Every row gives one point. The points of each table are mixes of a few directions, plus a little noise. How many directions does each table use, and how many do they share? Where both have some left over, give the other angles between the two spaces (their principal angles), to ten degrees, smallest first.
(in the rows, 128 means zero)

First, 4 rows:
[[ 43  53 148]
 [186 180 115]
 [151 149 123]
 [131 131 127]]
Second (7 x 3):
[[114  43 124]
 [146 172 193]
 [122  75 143]
 [137 112 194]
 [126 190  61]
 [133 170 115]
 [118 133  65]]
Directions: first 1, second 2, shared 0; angles 40

First, 8 rows:
[[134 165 136  89]
 [132 174 127 117]
 [ 91  88  93 156]
 [202 148 209  68]
 [131 103 142  83]
 [ 96 177  68 243]
 [135  77 140 135]
 [105  90 110 131]]
Second, 7 rows:
[[112 146 151  87]
 [132  69  86  90]
 [105 165 172  53]
 [120 155 152 121]
 [134 187 162 204]
 [137 133 123 179]
 [154  42  52 159]]
Directions: first 3, second 2, shared 1; angles 40

First (8 x 6):
[[ 86  89 101 118 144 152]
 [ 93 110 113 134 104 150]
 [115  96 117  93 181 129]
 [235 243 171 101  20  52]
 [178 159 171 213 163 123]
 [ 90 104 109 138 117 148]
 [ 82  94 109 145 135 157]
 [145 123 133  88 161 110]]
Second, 6 rows:
[[160 148 163 204 164 130]
 [166 123 133  53 202  92]
 [ 84 109  92  76  70 135]
 [112 143 142 232  83 161]
 [114 131 128 168  99 144]
 [131 110 109  33 150 105]]
Directions: first 3, second 2, shared 2

First (9 x 8):
[[149 136 137 134 124 126 111 115]
 [149 136 138 134 125 127 111 119]
 [158 120 130 147 138 129 122 171]
 [114 112 113 128 140 132 152 167]
 [157 139 141 137 123 124 104 114]
 [ 78 113 109 109 135 133 167 140]
 [124 167 151 109  93 120  88   7]
 [110 118 117 122 134 132 146 145]
 [115 111 115 129 141 132 152 172]]
Second, 8 rows:
[[126 114 125 129 128 169 134 173]
 [168 152 146 144 124  89  92  82]
 [128 117 128 126 124 169 130 160]
 [ 89 120 101 122 156  47 173 125]
 [134 139 138 126 117 129 111  96]
 [120 116 125 122 125 173 135 160]
 [126 143 132 123 124  98 119  79]
 [134 123 130 132 128 147 127 149]]
Directions: first 2, second 3, shared 2

First (7 x 9):
[[114   7 127  88 176  69 138 190 118]
 [155 160 128 140  94 159 113 105 117]
 [170 177 123 148  75 172  99  96 107]
 [175 130 120 136  82 157  96 118  94]
 [ 67  80 138 101 200  69 175 163 164]
 [100 132 133 124 155 114 152 129 149]
 [126 215 128 149 108 161 129  87 147]]
Second:
[[107 100 160  96 184 116 143 155 122]
 [108  86 152 101 176 105 143 158 124]
 [142 175 199 103 172 183 121 122  91]
 [164  83 132 116 114 135 101 146  89]
 [168 132 147 122 112 164  99 127  86]
 [ 96 140  35 179  68  76 149 102 201]
 [129 199 159 131 137 171 127 102 123]
 [111 114  36 173  62  77 139 113 185]]
Directions: first 2, second 3, shared 2

First:
[[151 152 100  78 132 152  91 130 128 106 158]
 [151  84 153 145 141 121 126 183 112 176 104]
 [162  33 188 183 151 104 141 233  97 232  69]
 [ 84 142 135 165 112 109 168  77 142 108 118]
 [ 91 129 143 170 117 107 168  94 137 122 110]
 [146 145 107  90 131 146 100 131 128 112 151]
 [ 61 156 135 180 103 102 187  46 152  91 117]
 [179 183  63  12 137 182  44 131 129  76 198]]
Second, 8 rows:
[[193 129 141 121  69 160 173 127  97 109 104]
 [170 141 126 122 122 128 137 133 139  94  95]
 [150 112 162 107 128 126 184 132 149  87  95]
 [188 145 118 130  74 153 135 130  99 118 110]
 [196 169  82 153  45 165  88 121  61 151 127]
 [ 57  63 197 109 164 125 198 129 147 146 155]
 [ 61 145  86 147 183  97  45 127 148 162 166]
 [  7 120 108 134 243  70  59 128 189 154 172]]
Directions: first 2, second 3, shared 0; angles 60, 80

First, 8 rows:
[[112 171 163 118 139 122 105 161 141  98 121 109]
 [239 156  35  67  65  50 132  61 169 169  91 168]
 [118 130 121 130 130 136 132 143 122 126 126 118]
 [104  68 166 167 149 161 132 102 110 135 158 142]
 [ 82 165 128 126 145 151 132 200 112 102 117  86]
 [ 77  86 116 162 149 180 154 158  87 131 140 108]
 [168 122 191 123 121  90  92  59 166 129 145 168]
 [126 126 101 128 126 137 140 140 117 133 124 120]]
Second, 11 rows:
[[ 99 105 221 138 182 123 140 139 109  89 107  94]
 [136 140  57 122 103 135 123 134 129 140 127 143]
 [156 138 132 129 105 114 122 102 155 159 159 146]
 [159 149  68 124  86 125 118 111 152 167 154 159]
 [100 102 249 139 186 119 141 131 113  88 114  90]
 [ 59 104  91 121 171 164 143 195  63  52  53  90]
 [135 142  33 119  95 140 121 138 127 142 124 147]
 [160 150  53 120  78 128 115 113 152 170 153 161]
 [102 112 176 132 163 131 137 144 106  93 105 103]
 [138 133 109 126 115 127 125 121 136 141 136 138]
 [166 133 217 138 123  97 123  78 170 164 178 138]]
Directions: first 3, second 2, shared 0; angles 30, 40

First (8 x 14):
[[ 98 173 187 177 181  98  46  83 165 102 211  18 115 161]
 [163 126 163 134  56  83  98 137 177 127 175 106  59 101]
 [145 100 145 111  95 121 128 152 108 161 111 236  81 103]
 [115 130 121 127 156 143 129 126 108 133 112 150 146 140]
 [140 119 118 122 107 125 141 141 132 129 122 138 122 117]
 [109 123  38 102 166 188 212 134  84 116  55 122 231 145]
 [134 126 179 139 110  96  83 125 144 145 163 153  69 118]
 [114 126  64 111 153 168 189 128 103 112  77 109 200 139]]
Second:
[[135  81 174 138  91  88 170 175 172 172 127 167  91 127]
 [136 161 149 121 127 141 139 152 127 122 132 125 147 131]
 [153 142  81 129 167 133 109 107 101  80 140  57 181 114]
 [141 249 171 101 144 179 128 160 117  91 132  98 183 140]
 [112  76 130 184  67  91 126  67 126 190 140 211  28 167]
 [144  98  85 129 157 104 109 100 136 100 127  69 142 109]
 [101  30  96 159  96 118 145 122  90 181 136 214  90 130]
 [102 187 137  63 176 169  99 141 154  87  91  85 163 108]]
Directions: first 3, second 5, shared 0; angles 30, 40, 60

First, 10 rows:
[[106 111 167 115 127  63 120 127 108 145 150 152 116 117 134  97 121  91]
 [ 99 153 131 133 154 125 105 137  69 143 139 137  94 146 150 132 131 109]
 [121 152  60 105 114 174 127  94 242 124  95 142 208 137  86 131 106 146]
 [172 136 219 204  98 110 133 115  49  72 101  67  78 153 132 109 102 138]
 [136 156  65 117  69 163 165 114 249 148 129 115 184 101  81 136 148 143]
 [134 100 113 110 153 138 137 168 102 150 161 139  99 101 153 154 169 133]
 [148 120  75 109 125 175 140 123 212 118 104 129 182 120 106 149 133 164]
 [ 95 148 132 125 150 116 103 128  87 140 132 145 109 144 145 125 117 106]
 [ 96 146 152 136 142  95 107 134  64 145 149 141  91 140 148 114 127  96]
 [174  64 165 131 149 125 137 143 104  91 118 119 114 117 146 135 130 156]]
Second:
[[104 101 161 157  88 105 123 174 106  84 119  96 148 158 143 146 189 170]
 [ 87 146 114 163 116 133 153 161 110  71  84 168  43 159 120 118 122 192]
 [ 68 112 119  74 116  82 112 102  79 154  73 109 121 119 183 182 109 119]
 [187 120 159 159 126 170 127 133 205 109 180 164 122 154  97 101 132 108]
 [163 145 118  87 150 137 117 110 144 189 171 116 182  86 128 108 120  58]
 [173 149 139 127 112 131 114 140 169 154 178 122 151 100 125 104 154  90]
 [146 115 127 162 129 107 123  98 120 125 120  86 145 111 113 150 135 171]
 [ 97 135  87  96 188 159 155 105  92 138  98 163 113 137 115 115  65 116]]
Directions: first 5, second 6, shared 0; angles 40, 40, 60, 70, 80

First:
[[117 132 122 131 141 137 139 131 133 137 114 115 128 130 149 130 109 117
  126 129]
 [137 125 133 123 117 121 115 126 123 119 141 141 130 126 108 124 145 135
  129 126]
 [148 121 138 119 103 111 105 123 116 112 154 156 128 125  86 125 167 146
  131 125]
 [150 121 138 120 103 110 104 123 115 112 154 155 127 123  89 124 168 147
  133 126]
 [ 98 137 113 139 161 149 161 134 144 151  91  92 128 134 184 133  73 103
  122 134]
 [126 127 127 128 133 129 131 127 129 130 126 124 127 128 134 128 123 125
  128 129]
 [138 125 133 124 114 120 117 126 122 121 140 141 128 126 108 127 148 137
  130 124]
 [191 108 158 103  52  78  61 113  90  80 208 206 128 114   7 119 247 181
  139 117]
 [ 70 146 100 150 200 174 192 140 162 175  54  53 128 139 241 137  18  78
  117 136]
 [105 135 117 136 157 146 155 133 141 146  99  98 128 132 173 131  85 108
  124 133]]
Second:
[[130 127 115 113 117 140 108 127 139 100 129 133 118 136 135 155 179 163
  128 124]
 [119 131 123 132 140 136 139 131 133 137 118 116 128 131 146 130 110 118
  126 127]
 [140 123 159 149 134  87 153 134  92 182 165 145 149 113  78  77  65  57
  133 115]
 [132 120 101 104 118 140  99 138 137 104 156 145 114 145 133 177 214 159
  128  93]
 [117 149 161 158 133 133 161 101 137 125  38  84 139 102 149  66   9 133
  125 218]
 [147 131 169 148 113  95 139 113 103 141 125 137 144 103  77  67  69 108
  132 163]
 [113 127  97 114 139 155 120 137 149 116 124 118 115 146 169 173 170 147
  124 107]
 [128 118  98 106 128 138 106 145 134 120 169 146 116 149 136 180 209 139
  128  76]]
Directions: first 1, second 3, shared 1

First, 8 rows:
[[ 99  80  70 107 155  68 119 192 122 124 137 105  78 175 170 182 131  86
   95 208 172 186 110  87]
 [133 186 182 151  94 187 111 125 128  98 116 153 217  79  77 124 161 200
  188  78 116  86 165 173]
 [137 134 139 136 123 135 134 121 132 129 125 141 150 117 114 124 124 135
  133 110 122 112 134 133]
 [ 91 143 164 114  93 149 124 156 137  73 150 115 146 141 113 131 148 182
  161 153 126 132 125 142]
 [130 124 164 122  94 129 177 119 162  93 156 162 164 137  89 115  96 150
  114 111 112  91 111 128]
 [147 173 123 161 142 164  73 126  94 153  88 128 172  72 122 140 176 149
  177  92 135 124 177 161]
 [119 118 138 109 128 134 141  86 130 137 138 101  68 144 148  82 109 117
  115 130  98 134 102 123]
 [166  64  44 123 196  58 147  98 119 215 112 121  32 157 189 127  76   7
   41 143 139 158 100  75]]
Second (10 x 24):
[[174 121  78 160 170 102 115 136 113 183  93 161 157  99 131 168 127  78
  105 102 158 123 157 119]
 [137 126 118 134 136 123 125 130 125 139 121 135 134 122 129 136 128 118
  123 123 134 127 134 126]
 [113 130 144 118 114 136 132 126 133 110 139 117 118 137 127 115 128 144
  135 136 118 130 118 131]
 [199 117  51 177 192  89 108 139 106 212  75 179 173  84 132 188 126  52
   94  88 173 121 173 114]
 [ 90 134 170 102  93 149 139 122 140  82 157 100 104 152 126  95 129 169
  147 150 103 132 104 136]
 [147 125 107 141 145 117 122 131 122 151 113 142 140 116 129 145 127 107
  119 117 140 126 140 124]
 [ 77 136 184  92  82 157 143 120 144  66 167  91  96 160 125  84 130 183
  153 157  95 133  95 138]
 [ 71 137 190  89  77 160 145 119 146  60 171  87  92 163 125  79 130 189
  156 160  91 134  92 139]
 [215 114  34 188 206  80 103 142 101 231  63 190 183  74 133 202 125  35
   86  79 184 119 183 111]
 [ 58 139 204  80  65 167 148 117 150  44 181  77  84 171 124  68 130 204
  162 167  83 135  84 142]]
Directions: first 4, second 1, shared 1

First:
[[102 139 138 184 129 120 132 162 103 188 123 159 155  91 129 119 105 119
  101 124 126 154 151 147 140 154 135 142 163 200 164 100]
 [159 114 104 121 124 156 175 184 153 165 117 123 119 130 110 138 221 183
  166 200 100 134 152 197  77  99 128  80 122  82 186 114]
 [144 120 122 109 115 154 141 119 140 111 140 139 138 138 166 161 145 115
  127 106 116  86 110 138 103 125 122 103 127 140 109 166]
 [ 87 145 157 178 138 100  97 114  90 147 131 154 154  98 145 114  42  81
   83  69 150 143 129  92 173 170 133 175 158 215 108 113]
 [106 151 177 165 187  68 130 138 103 170 131 134 148  74 142 111  94  95
  137 103 126 163 151 132 121 177 166 162 150 177 122  55]
 [133 124 123 117 120 137 125 118 133 114 132 129 125 139 133 135 129 124
  127 123 130 115 119 122 130 123 124 123 126 124 118 145]
 [156 107  90  64 104 149 111 106 163  66 116  83  78 190  72 115 163 180
  154 181 140 129 114 104 143  72 105 112  76   7 125 159]
 [143 118 115  79 113 142 109  88 144  68 134 106 107 165 126 134 122 126
  132 116 136 102 100  95 139 105 114 126 101  80  91 167]]
Second, 9 rows:
[[ 17  93 161 118 192 134 148 141 168 174 120 169 154 100 103  61  64  83
   96 130 217  81 149 125 133 211 117 122 118 181 111 146]
 [195 128 102 128 108 136 127 110 107 115 122 105 120 139 143 176 165 166
  171 133  85 154 100 132 110  89 128 129 129  92 156 143]
 [ 63 172 165 141 110  95 104 167 143 110 158 148 121 129 113  66  95  69
   37 111 147 107 187 117 175 143 141 132 139 171  61  58]
 [126  93 120 118 159 148 147 112 134 153 110 131 140 118 128 139 124 144
  165 138 148 123 103 133 104 148 117 124 119 123 158 171]
 [189  99  97 119 135 152 143  97 113 136 106 108 131 130 143 182 160 178
  199 140 104 148  82 136  92 108 119 125 121  90 179 178]
 [151  83 107 115 160 157 152 100 126 155 102 122 141 120 134 161 138 164
  193 143 137 132  85 136  91 139 114 123 117 108 178 189]
 [141 160 132 137  97 111 111 140 120 103 144 121 116 139 131 126 137 119
  101 120 103 137 146 124 147 103 138 132 136 127 105  91]
 [169 128 112 128 116 133 128 117 115 120 124 114 123 135 138 157 151 151
  154 131 102 144 111 131 117 104 128 128 128 106 146 138]
 [101 197 157 148  77  85  91 168 127  85 167 134 108 142 121  84 118  78
   35 107 110 125 189 117 182 107 149 136 145 154  56  37]]
Directions: first 4, second 2, shared 0; angles 50, 80

First:
[[ 94 216 130 164 114 157  81  87 108 127 145 149  93  96  84 132 114 132
  168 161 109  99 142 157 115 135 163 127  68 171  91 182]
 [105  85 101  86 177 141 172 155  88  69  97 111 124 185  97  78 191 145
   87 110 150 219 146  87 148 148 153 130 170  35 147 103]
 [128 181 144 162  95 131  86 100 144 160 146 144 120  88 129 158  95 122
  168 152 107  65 126 159 112 118 130 127  85 194 108 156]
 [146  16 109  68 169 108 197 183 124  94  86  96 161 196 151  95 188 137
   70  89 157 203 131  72 150 133 115 131 211  30 179  55]
 [105 184 127 149 125 148 103 103 110 121 143 141 102 109  96 125 117 130
  146 145 120 123 134 146 123 135 148 127  92 149 101 168]
 [151 103 129 126 141 113 162 142 134 129 161 127 132 120 152 122  83 110
   83  96 149 169  95 132 142 131  81 127 148 118 117 142]
 [ 89 157 120 123 123 154  92 113 107 110  78 126 119 151  84 123 204 157
  180 169 105  96 178 113 115 130 200 129 108 119 144 108]
 [164 130 144 151 114 106 137 126 155 161 183 139 132  86 169 149  42  98
  103 104 137 122  82 158 131 121  64 126 123 171 103 161]
 [181  48 143 109 110  85 151 159 180 168 113 112 177 135 200 158 121 117
  117 107 132  91 110 114 126 104  81 129 173 135 169  67]
 [128 194 146 170  93 133  81  94 143 163 157 148 115  78 128 160  80 118
  168 152 107  62 121 167 111 119 126 126  76 204  99 169]
 [119  96 116 102 147 131 146 144 115 104  99 115 134 163 118 109 175 141
  118 124 134 157 144 101 134 133 146 129 154  81 150  98]]
Second (11 x 32):
[[120  55 100  77 185 129 194 170  95  70 102 106 134 192 114  76 180 138
   64  92 161 237 132  81 155 148 130 131 190  21 153  94]
 [106 141 123 123 125 143 107 120 117 117  95 125 124 143 103 126 175 146
  159 152 115 108 158 118 120 128 171 129 118 122 140 112]
 [133 144 137 142 108 124 108 116 142 149 133 133 130 110 137 147 113 125
  150 139 117  89 127 141 119 121 126 127 112 162 125 133]
 [101 222 131 171 120 155  91  87 106 127 173 154  86  82  87 129  78 121
  147 148 118 122 122 169 121 138 139 125  67 175  73 206]
 [130 142 134 139 115 128 114 120 136 141 133 132 128 115 131 140 117 125
  142 136 121 104 127 137 122 123 127 127 117 151 123 134]
 [142  43 126  83 127 109 144 162 148 130  57 100 171 182 155 132 214 149
  140 130 124 105 158  81 125 114 147 132 180  84 195  32]
 [163 155 146 166 116 110 135 117 151 163 211 148 119  65 165 148   7  89
   94 100 141 133  68 175 133 126  50 125 108 187  79 194]
 [186  77 145 131 119  88 164 150 171 166 172 126 155 102 199 150  48  95
   82  85 148 133  74 141 136 115  42 127 157 150 127 127]
 [ 95 161 125 129 116 150  87 110 116 121  84 128 121 141  92 132 191 154
  185 169 102  81 173 119 112 125 193 129 104 135 142 110]
 [ 85 154 116 118 131 158  97 115 100 102  74 123 117 160  76 115 213 161
  176 167 107 109 181 108 118 133 206 130 113 107 147 106]
 [148 112 126 130 148 117 166 141 126 122 175 130 123 116 146 115  69 106
   71  89 155 189  87 137 146 138  74 126 144 116 105 160]]
Directions: first 3, second 3, shared 3

First, 9 rows:
[[ 91 164 130  97 191  30 100 102 136 161  59 117 158 143  93 139  65 130
  112  92 161  49 162 192 110  95 130 130 128 155 121 122]
 [136 133 114 119 110 186 129 121 111 106 151 127  96 118 138 113  99 125
  156 123 153 154 136 115 142 134 109 110 144 100 136 131]
 [132 153 117 114 130 114 120 115 136  82 124 113 128 127  76 116 127 185
  150  76 154 162 104 138 113  91 124  87 144 100 146 149]
 [ 99 143 157 135 117 102 150 176 147 128 153 100 176 142 123 176 206 166
  103 133 128 172 117 151 112 152 166 117 108 102 114 129]
 [153 141  97 143  99 182 103  73 126  94 165 126 110 125 110 101  85 146
  167  63 161 198 110 120 117 104 109  97 145  92 155 149]
 [106 129 148 104 112 188 173 205 104 125 153 117 105 122 175 157 159 114
  125 201 143 133 156 122 162 189 133 119 130  93 105 113]
 [130 111 130 139 127 136 127 127 126 159 130 139 127 127 160 131 122  92
  117 157 112 105 141 119 136 147 127 155 119 149 121 116]
 [127 121 130  96 145 130 148 158 108 117  93 136  95 115 133 116 121 119
  132 171 122  76 139 117 152 133 114 127 141 138 121 122]
 [179  60 123 205 117  83 103  71 156 180 122 172 156 130 148 104 163  79
   92 141  19 101  88  80 111 104 139 209  97 223 132 120]]
Second:
[[161 121 107 127 152  89  96  91 138  92 104 142 116 124  84  87 120 164
  146  87 107 103  95 117 124  74 114 111 142 144 154 143]
 [143 128 110 133 151  91  85 107 144 129 109 116 139 139 113 123 143 168
  143  97 124 120 124 134 145 112 143 127 147 134 130 135]
 [100 152 187 142  93 198 180 152 120 122 218 162 134 117 157 171 102  57
  110 151 141 139 144 125 105 185 110 127 118 107 137 127]
 [147  89  70 116 143 132 107 146 110 142  91 102 104 141 170  92 157 154
  122 168 109 133 124 127 158 108 135 122 102 126 114 103]
 [ 65 138 173 100  72 162 238 181 101 169 101 114 127 105 134 164 102  53
   98 194 170 162 163 135  86 175 126 165  98 134  83 118]
 [112 134 109 133 147  81  80 133 149 193  84  67 170 156 144 167 175 176
  137 119 156 147 165 159 173 157 189 157 148 127  84 120]
 [154 127 125 139 141 131 105 104 133  90 158 157 119 126 117 107 119 137
  137 102 105 108 104 116 126 105 108 105 136 126 161 137]
 [155  93  76 105 142 101 124 121 112 111  56 120  92 122 109  65 130 158
  131 140 104 116 100 114 126  66 112 119 111 148 131 122]
 [134 130 154 151 112 220 142 145 114  95 249 177 113 126 188 139 114  75
  112 154 106 127 124 113 126 165  95  99 108  94 163 118]
 [ 80 178 196 138 108 108 155 125 153 158 143 122 178 124  92 200 113 103
  133  96 175 142 162 149 108 180 154 160 161 131 107 148]
 [156 116 100 125 150  94  96 103 133 106  98 130 118 129 101  93 131 164
  141 102 110 111 104 120 132  85 122 116 137 140 143 136]]
Directions: first 5, second 4, shared 1; angles 40, 60, 80

First, 11 rows:
[[ 68 135 123  93 119 121 167 126 146 132 114 151 136  89 113 146 128 128
  108 131 114 120 163  55 132 176 106 120 142 134  94 125]
 [138 173 117 120 140 128 124 104 110  79 114 128 107 122 136 145 149 107
  146 112 133 136 111 105 119 147 140 125 123 132 148 161]
 [168 160  89  87  95 191 150  81  71 120 119 166  78 134 192  96 115 215
  109  78 135 234   7 165  91 130  66 121 116 141 167  93]
 [125 110 125 116 119 129 129 134 134 145 136 127 128 127 125 126 126 145
  113 134 118 123 111 129 127 133 128 122 125 116 115 118]
 [108 129 109  92 108 140 145 119 124 134 128 150 113 107 127 130 133 156
  106 118 117 139  95  98 116 160 111 115 128 122 118 121]
 [170 147 128 116 152 131 141 111 119 117 121  98 128 154 144 132 108 127
  137 134 124 163 114 159 123  99 120 141 134 142 127 106]
 [105 104 146 192 123 115  84 162 135 123 143 144 138 121  98 117 162  76
  149 128 154  69 184 129 142 120 170 128 122 123 159 176]
 [152 131 138 161 136 132 107 131 119 126 129 119 131 150 142 116 122 124
  144 125 141 130 131 165 133 102 134 137 121 132 148 131]
 [122  87 113  94 118 117 139 145 146 147 151 124 126 118  84 135 146 115
  105 152 107 108 116 119 118 126 148 119 133 109 109 119]
 [128  84 147 148 139 119 142 159 151 163 141 111 163 140 100 112 114  98
  130 161 133 120 192 161 137  78 124 148 152 148 116  93]
 [125 149 175 188 162  90  81 138 148 120 107  89 156 150 149 148 107 115
  161 139 131  66 184 122 172 138 161 133 112 112 106 164]]
Second:
[[141 109 133 105 114 147 143 152 119 157 158 133 118 122 113  93 123 127
  129 104 123 134 110 111 106 106 148 155 142 122 135 102]
 [155  88 118 154 109 146 142 181 132 205 217 141  97 119 141  98 127 116
  100 117  93 170 106 148 107  66 129 170 144 132 118  67]
 [115 155 123 114 134 112 118  86 121  72  79 125 163 136 117 153 137 124
  134 143 162 109 152 129 143 163 123 110 121 139 137 168]
 [107 148 133 114 135 130 125 110 172 127  97 133  84 104 131 164 117 148
  146 137 119 105 107 101 130 174 128  91 109  99 124 174]
 [147 131 153 130 165 144 146 183  72 117  99 117 144 109 163 101 192 131
  131 103 123 149 150  95 112 134 107 180 122 141 101 160]
 [126 126  96  72  73 131 145  84 140 127 160 159 144 134  65 124 103 100
  116 131 171 125 116 144 114 119 168 142 150 146 176 116]
 [112 154 102 133 120 107 118  77 163 101 115 146 127 122 128 188 131 115
  115 171 152 124 140 154 145 159 113 104 113 145 138 173]
 [118 123 145 146 143 118 104 119 123 114 108  98 142 159 124 112  88 148
  149 115 115  99 127 129 147 125 135  88 129 104 129  91]
 [134 119 145 188 165 118 108 160 108 132 123  99 136 146 171 121 135 141
  130 128  96 135 146 143 148 111  98 119 119 125  96 103]]
Directions: first 6, second 5, shared 0; angles 30, 40, 50, 80, 90
